Each row is a point. The points of each table are mixes of a few directions, plus a little noise. Count the directions of each table, and those that both share. Where both have some left over, give the other angles between the two spaces (their principal angles), to ten degrees, smallest first.

First (7 x 2):
[[ 0.33  0.38]
 [ 0.43  0.48]
 [ 0.12  0.14]
 [ 0.27  0.28]
 [-0.25 -0.27]
 [-0.06 -0.09]
 [-0.84 -0.90]]
Second (5 x 2):
[[ 0.18 -0.41]
 [-0.36  0.72]
 [ 0.16 -0.29]
 [-0.28  0.55]
 [ 0.31 -0.59]]
Directions: first 1, second 1, shared 0; angles 70

First (6 x 6):
[[ 0.33 -0.24  0.52  0.39  0.11 -0.28]
 [ 0.44 -0.29  0.62  0.48  0.14 -0.36]
 [-0.32  0.22 -0.46 -0.36 -0.09  0.29]
 [-0.81  0.55 -1.16 -0.89 -0.25  0.69]
 [ 0.06 -0.03  0.08  0.06  0.02 -0.06]
 [ 0.29 -0.20  0.43  0.35  0.10 -0.26]]
Second (8 x 6):
[[ 0.18  0.25  0.26 -0.04  0.88  0.22]
 [ 0.28 -0.09  0.63 -0.58 -0.29  0.39]
 [-0.29 -0.44  0.45 -0.32 -0.37  0.68]
 [ 0.54  0.50 -0.12  0.07  0.13 -0.43]
 [-0.66 -0.22 -0.85  0.73 -0.37 -0.33]
 [-0.01  0.12 -0.56  0.28 -0.19 -0.81]
 [-0.33 -0.42  0.41 -0.56  0.09 -0.33]
 [ 0.26  0.31 -0.18  0.43  0.09  0.58]]
Directions: first 1, second 4, shared 0; angles 70

First (8 x 11):
[[-0.05 -0.04  0.15 -0.23 -0.04 -0.13 -0.02  0.47 -0.29  0.20  0.25]
 [ 0.10 -0.20  0.37 -0.16  0.52  0.26 -0.31  0.62 -0.21  0.94  0.58]
 [ 0.31 -0.03  0.13  0.27 -0.79  0.22 -0.31  0.22 -0.29  0.08  0.24]
 [ 0.01  0.42 -0.92 -0.02 -0.86 -0.36  0.35 -0.76 -0.15 -0.84 -0.26]
 [-0.35  0.29 -0.59 -0.45 -0.09 -0.66  0.55 -0.27 -0.15 -0.65 -0.24]
 [ 0.37 -0.09  0.12  0.89 -0.32  0.66 -0.32 -0.78  0.65 -0.31 -0.49]
 [-0.05 -0.10  0.08 -0.30  0.90  0.13 -0.09  0.28 -0.02  0.81  0.40]
 [-0.35 -0.25  0.67  0.01  0.66 -0.11  0.16  0.25  0.44 -0.24 -0.48]]
Second (11 x 11):
[[ 0.20 -0.44  0.02  0.43 -0.41 -0.77  0.12 -0.48 -0.47  0.13 -0.06]
 [-0.88  0.37 -0.43 -0.03 -0.04  0.13 -0.35  0.76  1.02  0.17  0.11]
 [ 0.08 -0.37 -0.18 -0.04 -0.38 -0.32  0.11  0.04  0.09  0.36 -0.24]
 [-0.27 -0.17  0.63 -1.25  0.65  0.74 -0.61 -0.38 -0.92  0.05 -0.90]
 [ 0.39  0.42 -0.17  0.28  0.07  0.25  0.01  0.18  0.38 -0.37  0.45]
 [-0.42  0.73  0.21 -0.38  0.36  0.37  0.06  0.56  0.61  0.16  0.02]
 [ 0.31 -0.06  0.16 -0.90  0.01  0.06 -0.81 -0.37 -0.37  0.28 -1.06]
 [ 0.24  0.07  0.09  0.50 -0.21 -0.72  0.07 -0.39 -0.25 -0.03  0.09]
 [-0.02 -0.02 -0.16  0.21  0.26  0.69  0.29  0.29  0.18 -0.42  0.59]
 [-0.08 -0.27 -0.11  0.65  0.04  0.01  0.32 -0.16 -0.27 -0.43  0.64]
 [ 0.47 -0.24 -0.01  0.52 -0.32 -0.43  0.78 -0.05  0.02  0.09  0.40]]
Directions: first 4, second 6, shared 0; angles 40, 70, 80, 90

First (8 x 18):
[[ 0.00 -0.05  0.10  0.11  0.05 -0.04 -0.04  0.13 -0.14 -0.21 -0.02  0.05
   0.06  0.26 -0.17 -0.13 -0.08 -0.25]
 [-0.01 -0.09  0.16  0.18  0.09 -0.08 -0.07  0.22 -0.23 -0.33 -0.03  0.10
   0.10  0.44 -0.26 -0.19 -0.14 -0.40]
 [ 0.00 -0.06  0.13  0.14  0.07 -0.05 -0.06  0.17 -0.18 -0.26 -0.03  0.07
   0.09  0.34 -0.20 -0.15 -0.11 -0.31]
 [-0.01 -0.09  0.18  0.22  0.10 -0.07 -0.07  0.25 -0.28 -0.39 -0.04  0.11
   0.12  0.51 -0.30 -0.23 -0.17 -0.48]
 [ 0.03  0.42 -0.84 -0.95 -0.46  0.35  0.34 -1.16  1.24  1.77  0.18 -0.50
  -0.56 -2.31  1.35  1.05  0.75  2.19]
 [ 0.00 -0.06  0.13  0.14  0.07 -0.05 -0.06  0.17 -0.19 -0.26 -0.02  0.08
   0.08  0.33 -0.19 -0.15 -0.10 -0.32]
 [ 0.00 -0.03  0.08  0.08  0.04 -0.03 -0.03  0.10 -0.11 -0.16 -0.02  0.04
   0.05  0.20 -0.12 -0.09 -0.06 -0.19]
 [ 0.00 -0.03  0.08  0.09  0.04 -0.03 -0.03  0.11 -0.12 -0.17 -0.03  0.06
   0.05  0.22 -0.13 -0.10 -0.07 -0.19]]
Second (10 x 18):
[[ 0.12 -0.75 -0.48  0.30  0.88 -0.23 -0.15 -1.50  0.00  0.25  0.57 -0.18
  -0.49 -0.64 -0.83  1.04  0.71  0.41]
 [-0.11 -0.43 -1.22  0.39  0.14 -0.44  0.05  0.01 -0.12  0.64  0.12 -0.62
  -0.15  0.17  0.08 -0.82 -0.04 -0.29]
 [-0.08  0.60  0.13 -0.61 -0.56  0.43  0.02  1.16  0.09 -0.05 -0.43  0.32
   0.16  0.27  0.30 -0.44 -0.39  0.25]
 [-0.20 -0.40 -0.24  0.65  0.05 -0.91 -0.23 -0.65 -0.36 -0.33 -0.05 -0.36
   0.48 -0.03 -0.18  0.04  0.31 -0.39]
 [-0.05 -0.30  0.55  0.20  0.04 -0.15  0.06 -0.10 -0.02 -0.21 -0.08  0.27
   0.09 -0.19 -0.10  0.16 -0.19 -0.15]
 [ 0.33  0.42  0.73 -0.06  0.21  0.51 -0.03 -0.23 -0.02 -0.52  0.30  0.09
  -0.11  0.48 -0.11  0.44  0.20 -0.31]
 [ 0.31  0.00  1.29 -0.10  0.12  0.65  0.53 -0.34  0.57  0.19  0.29  0.40
  -0.44 -0.60  0.51  0.51 -0.31  0.05]
 [-0.15  0.50 -0.46 -0.29 -0.53 -0.03 -0.12  0.76 -0.07  0.06 -0.36 -0.17
   0.32  0.30  0.37 -0.59 -0.09  0.10]
 [-0.09  0.06 -0.22  0.18 -0.12 -0.41 -0.15 -0.52 -0.09 -0.07  0.01 -0.34
   0.26 -0.18  0.14  0.22  0.38  0.06]
 [-0.05  0.29 -0.05 -0.65 -0.24  0.61  0.02  1.40  0.03  0.05 -0.38  0.55
  -0.14  0.41 -0.18 -0.56 -0.58  0.24]]
Directions: first 1, second 6, shared 1

First (9 x 32):
[[-0.12 -0.23  0.38  0.19  0.67 -0.87  0.42  0.33  1.32  0.26  0.38  0.27
  -0.17 -0.85 -0.32  0.79  0.72  0.37  0.47  0.48 -0.27  0.13 -0.15  0.19
  -0.21 -0.12 -0.37  0.51 -0.13 -0.01 -0.26  0.52]
 [-0.11 -0.22  0.35  0.16  0.62 -0.80  0.38  0.30  1.22  0.22  0.36  0.26
  -0.16 -0.78 -0.28  0.73  0.65  0.35  0.43  0.44 -0.25  0.11 -0.14  0.17
  -0.19 -0.11 -0.35  0.47 -0.13 -0.01 -0.23  0.48]
 [ 0.07  0.12 -0.21 -0.09 -0.36  0.47 -0.23 -0.18 -0.71 -0.13 -0.21 -0.15
   0.09  0.45  0.16 -0.43 -0.37 -0.20 -0.25 -0.25  0.15 -0.07  0.09 -0.11
   0.11  0.07  0.20 -0.28  0.07  0.01  0.14 -0.28]
 [ 0.02  0.06 -0.08 -0.04 -0.14  0.19 -0.09 -0.07 -0.28 -0.04 -0.09 -0.06
   0.03  0.18  0.07 -0.16 -0.14 -0.08 -0.09 -0.10  0.06 -0.03  0.04 -0.05
   0.05  0.02  0.08 -0.11  0.04  0.00  0.05 -0.11]
 [-0.08 -0.16  0.25  0.12  0.45 -0.58  0.28  0.23  0.88  0.17  0.25  0.18
  -0.11 -0.57 -0.20  0.54  0.48  0.26  0.32  0.32 -0.18  0.09 -0.11  0.13
  -0.15 -0.08 -0.26  0.34 -0.09 -0.01 -0.16  0.35]
 [ 0.27  0.48 -0.78 -0.37 -1.40  1.80 -0.87 -0.69 -2.76 -0.52 -0.79 -0.57
   0.37  1.77  0.64 -1.65 -1.49 -0.79 -0.98 -0.99  0.56 -0.27  0.32 -0.40
   0.44  0.25  0.78 -1.08  0.28  0.03  0.53 -1.09]
 [-0.01 -0.02  0.03  0.02  0.07 -0.09  0.05  0.03  0.12  0.02  0.03  0.03
  -0.02 -0.08 -0.03  0.07  0.07  0.04  0.03  0.05 -0.03  0.02 -0.01  0.02
  -0.03 -0.01 -0.03  0.05 -0.02 -0.01 -0.03  0.06]
 [ 0.02  0.04 -0.06 -0.02 -0.11  0.14 -0.06 -0.05 -0.21 -0.03 -0.06 -0.05
   0.03  0.13  0.05 -0.13 -0.11 -0.06 -0.07 -0.07  0.04 -0.02  0.02 -0.04
   0.04  0.01  0.06 -0.09  0.02  0.00  0.04 -0.09]
 [-0.04 -0.07  0.12  0.05  0.20 -0.26  0.12  0.11  0.41  0.07  0.10  0.08
  -0.05 -0.25 -0.09  0.23  0.22  0.12  0.14  0.13 -0.08  0.04 -0.05  0.06
  -0.05 -0.03 -0.11  0.16 -0.04  0.00 -0.07  0.15]]
Second (11 x 32):
[[-0.37 -0.73 -0.11  0.22  0.44  0.31  0.43  0.31  0.17  0.00 -0.56  0.43
  -0.17 -0.01  0.79  0.45 -0.36 -0.27 -0.21  0.18 -0.08  0.04 -0.02 -0.74
  -0.04 -0.10  0.41 -0.60 -0.24 -0.26  0.18  0.21]
 [ 0.09  0.17  0.01 -0.03 -0.11 -0.07 -0.10 -0.07 -0.04  0.01  0.12 -0.08
   0.02  0.00 -0.16 -0.10  0.10  0.06  0.05 -0.04  0.01 -0.01  0.01  0.16
   0.01  0.01 -0.10  0.13  0.04  0.05 -0.03 -0.04]
 [-0.14 -0.24 -0.04  0.08  0.16  0.07  0.14  0.07  0.04  0.03 -0.17  0.12
  -0.05 -0.02  0.23  0.12 -0.11 -0.09 -0.09  0.07 -0.03  0.02 -0.01 -0.21
  -0.02 -0.02  0.13 -0.16 -0.07 -0.08  0.02  0.07]
 [-0.23 -0.40 -0.07  0.11  0.25  0.16  0.22  0.17  0.10  0.01 -0.28  0.23
  -0.09  0.01  0.41  0.26 -0.20 -0.14 -0.11  0.10 -0.05 -0.01 -0.04 -0.41
  -0.01 -0.05  0.20 -0.33 -0.13 -0.11  0.08  0.11]
 [-0.46 -0.83 -0.13  0.25  0.53  0.36  0.49  0.36  0.17  0.02 -0.65  0.47
  -0.20  0.01  0.87  0.52 -0.42 -0.34 -0.25  0.23 -0.09  0.02 -0.03 -0.82
  -0.05 -0.11  0.47 -0.68 -0.27 -0.27  0.17  0.23]
 [ 0.42  0.74  0.10 -0.22 -0.48 -0.31 -0.40 -0.30 -0.20 -0.02  0.55 -0.43
   0.18  0.00 -0.74 -0.47  0.35  0.27  0.20 -0.17  0.10 -0.02  0.02  0.76
   0.08  0.09 -0.44  0.63  0.23  0.21 -0.16 -0.21]
 [ 0.13  0.18  0.04 -0.05 -0.11 -0.08 -0.12 -0.09 -0.02 -0.01  0.15 -0.12
   0.04  0.01 -0.20 -0.12  0.09  0.09  0.07 -0.05  0.03  0.00 -0.02  0.18
   0.01  0.02 -0.11  0.13  0.06  0.05 -0.03 -0.05]
 [ 1.22  2.24  0.30 -0.65 -1.37 -0.99 -1.30 -0.89 -0.52 -0.04  1.66 -1.26
   0.47 -0.01 -2.28 -1.37  1.12  0.81  0.64 -0.59  0.27 -0.04  0.06  2.26
   0.14  0.30 -1.26  1.85  0.70  0.69 -0.48 -0.60]
 [ 0.12  0.24  0.04 -0.05 -0.16 -0.09 -0.15 -0.08 -0.06 -0.01  0.19 -0.16
   0.06  0.00 -0.29 -0.15  0.10  0.09  0.06 -0.07  0.03  0.00  0.04  0.26
   0.04  0.01 -0.14  0.22  0.07  0.10 -0.07 -0.05]
 [-0.46 -0.86 -0.15  0.26  0.54  0.38  0.51  0.33  0.20  0.03 -0.64  0.47
  -0.19  0.02  0.87  0.51 -0.41 -0.29 -0.26  0.24 -0.09  0.02 -0.06 -0.84
  -0.06 -0.10  0.45 -0.70 -0.26 -0.28  0.20  0.25]
 [-0.32 -0.53 -0.06  0.16  0.33  0.24  0.30  0.20  0.13  0.01 -0.39  0.30
  -0.12  0.01  0.53  0.34 -0.26 -0.17 -0.14  0.13 -0.08  0.01 -0.01 -0.54
  -0.03 -0.05  0.31 -0.44 -0.16 -0.18  0.14  0.13]]
Directions: first 1, second 1, shared 0; angles 90

First (10 x 32):
[[-0.73 -0.17 -0.13  0.55  0.14 -0.83  0.27  0.31 -0.48  0.58 -0.63 -0.62
  -0.16  0.16  0.59 -0.39 -0.12 -0.11  0.18  0.15  0.25 -0.46 -0.56  0.78
  -0.16 -0.27  0.77  0.58  1.20 -0.15 -0.60 -0.24]
 [ 0.71  0.49 -0.05  0.35 -0.04 -0.86 -0.94  0.49 -0.34 -0.46 -0.66  0.12
  -0.51  0.50 -0.18 -1.03  0.27  0.65 -0.32 -0.50  0.50 -0.64 -0.41 -0.39
   0.17  0.18  0.21 -0.07 -0.72  0.51 -0.36 -0.20]
 [ 0.38  0.14  0.04 -0.15 -0.06  0.19 -0.25 -0.05  0.13 -0.29  0.14  0.25
  -0.01  0.02 -0.25 -0.01  0.09  0.14 -0.12 -0.13 -0.02  0.08  0.15 -0.35
   0.08  0.13 -0.26 -0.23 -0.56  0.13  0.17  0.06]
 [ 0.18  0.20 -0.05  0.30  0.01 -0.62 -0.40  0.32 -0.28 -0.09 -0.48 -0.09
  -0.29  0.29  0.05 -0.60  0.11  0.30 -0.12 -0.21  0.31 -0.42 -0.34 -0.01
   0.05  0.02  0.29  0.10 -0.07  0.22 -0.32 -0.16]
 [ 0.32 -0.03  0.11 -0.52 -0.09  0.90  0.11 -0.40  0.47 -0.28  0.68  0.43
   0.29 -0.28 -0.39  0.63  0.00 -0.13 -0.03  0.05 -0.35  0.55  0.56 -0.45
   0.06  0.14 -0.65 -0.41 -0.67 -0.05  0.57  0.24]
 [-0.62 -0.12 -0.12  0.52  0.13 -0.81  0.18  0.32 -0.46  0.49 -0.61 -0.56
  -0.18  0.18  0.53 -0.42 -0.09 -0.06  0.15  0.10  0.26 -0.46 -0.54  0.68
  -0.13 -0.23  0.72  0.52  1.04 -0.10 -0.57 -0.23]
 [-0.44 -0.12 -0.07  0.27  0.08 -0.39  0.21  0.14 -0.23  0.34 -0.29 -0.34
  -0.06  0.05  0.33 -0.14 -0.08 -0.10  0.12  0.11  0.10 -0.20 -0.27  0.44
  -0.09 -0.16  0.40  0.32  0.69 -0.11 -0.30 -0.11]
 [-0.73 -0.64  0.12 -0.73  0.00  1.58  1.26 -0.83  0.68  0.43  1.21  0.08
   0.80 -0.79  0.01  1.65 -0.35 -0.90  0.39  0.66 -0.82  1.11  0.82  0.25
  -0.18 -0.14 -0.63 -0.13  0.54 -0.67  0.77  0.39]
 [ 0.38  0.09  0.07 -0.27 -0.07  0.41 -0.15 -0.16  0.24 -0.30  0.31  0.32
   0.08 -0.07 -0.30  0.19  0.06  0.07 -0.10 -0.08 -0.12  0.23  0.28 -0.40
   0.08  0.14 -0.39 -0.30 -0.62  0.08  0.30  0.12]
 [ 0.55  0.17  0.08 -0.31 -0.10  0.42 -0.28 -0.14  0.26 -0.42  0.32  0.41
   0.04 -0.04 -0.40  0.12  0.11  0.15 -0.15 -0.15 -0.10  0.21  0.31 -0.54
   0.12  0.19 -0.46 -0.37 -0.84  0.15  0.34  0.12]]
Second (11 x 32):
[[ 0.30 -0.64 -0.25 -0.14 -0.27  0.41 -0.89  0.39 -0.74  0.69  0.32 -0.40
   0.00 -0.13  0.14  0.49 -0.07  0.14  0.25  0.16 -0.47  0.27  0.60  0.23
  -0.26 -0.26  0.05 -0.35  1.04 -0.27 -1.23  0.26]
 [ 0.12  0.33  0.00 -0.07  0.59 -0.18  0.00  0.30  0.29 -0.02 -0.25  0.17
   0.54  0.56  0.09 -0.84  0.19  0.24  0.38  0.30  0.04 -0.58 -0.15 -0.59
   0.37  0.05 -0.06  0.35 -0.42  0.42  0.40 -0.55]
 [-0.12  0.63  0.23 -0.03  0.26 -0.13  0.16 -0.28  0.38 -0.62 -0.04  0.35
  -0.25  0.19 -0.45 -0.49 -0.01  0.39  0.03 -0.57  0.36 -0.15 -0.59 -0.38
   0.29  0.30 -0.13 -0.02 -0.86  0.54  0.35 -0.40]
 [-0.14  0.26  0.06  0.05  0.20 -0.06  0.20  0.12  0.22 -0.12  0.03 -0.03
   0.30  0.02 -0.10 -0.22  0.04 -0.15  0.04  0.19 -0.01 -0.21 -0.21 -0.21
   0.06 -0.05  0.06  0.28 -0.34  0.10  0.41 -0.21]
 [-0.01 -0.97 -0.20  0.56 -0.53  0.15 -0.08 -0.11 -0.64  0.65  0.03 -0.42
   0.08 -0.49  0.48  1.17 -0.35 -0.96 -0.29  0.89 -0.75  0.36  0.57  0.75
  -0.40 -0.64  0.24  0.20  1.19 -1.11 -0.09  0.54]
 [ 0.08  0.49  0.18 -0.15  0.21 -0.30  0.17 -0.52  0.41 -0.61 -0.37  0.65
  -0.54  0.39 -0.18 -0.61  0.04  0.66 -0.01 -0.77  0.62 -0.10 -0.43 -0.26
   0.43  0.52 -0.27 -0.25 -0.74  0.57  0.24 -0.26]
 [ 0.23  0.02  0.05  0.35  0.30 -0.30 -0.12 -0.51  0.02 -0.17 -0.60  0.57
  -0.15  0.54  0.17 -0.38 -0.20  0.22  0.15  0.08 -0.04 -0.28 -0.20 -0.18
   0.55  0.04 -0.16  0.18 -0.12  0.10  0.38 -0.43]
 [ 0.26 -0.01 -0.10 -0.80  0.04 -0.26  0.50  0.32  0.48  0.12 -0.38  0.23
   0.00  0.29  0.57 -0.63  0.59  0.49 -0.05 -0.40  0.85 -0.05  0.48  0.02
  -0.06  0.56 -0.17 -0.37 -0.10  0.32 -0.04  0.45]
 [-0.40 -0.17  0.00 -0.02 -0.66  0.42  0.04  0.11 -0.29  0.06  0.78 -0.68
  -0.24 -0.94 -0.41  1.06 -0.12 -0.51 -0.41 -0.19 -0.22  0.65  0.07  0.54
  -0.71 -0.20  0.23 -0.26  0.32 -0.43 -0.48  0.59]
 [ 0.18  0.35  0.01 -0.28  0.48 -0.25  0.09  0.16  0.39 -0.12 -0.35  0.33
   0.24  0.56  0.14 -0.90  0.27  0.48  0.28 -0.07  0.37 -0.45 -0.09 -0.47
   0.36  0.29 -0.15  0.09 -0.48  0.53  0.28 -0.35]
 [-0.49 -0.30  0.03  0.50 -0.59  0.45 -0.07  0.01 -0.51  0.15  0.82 -0.81
   0.01 -0.99 -0.45  1.36 -0.40 -0.97 -0.39  0.38 -0.75  0.55 -0.07  0.54
  -0.65 -0.61  0.36  0.15  0.50 -0.76 -0.18  0.36]]
Directions: first 2, second 5, shared 0; angles 40, 70
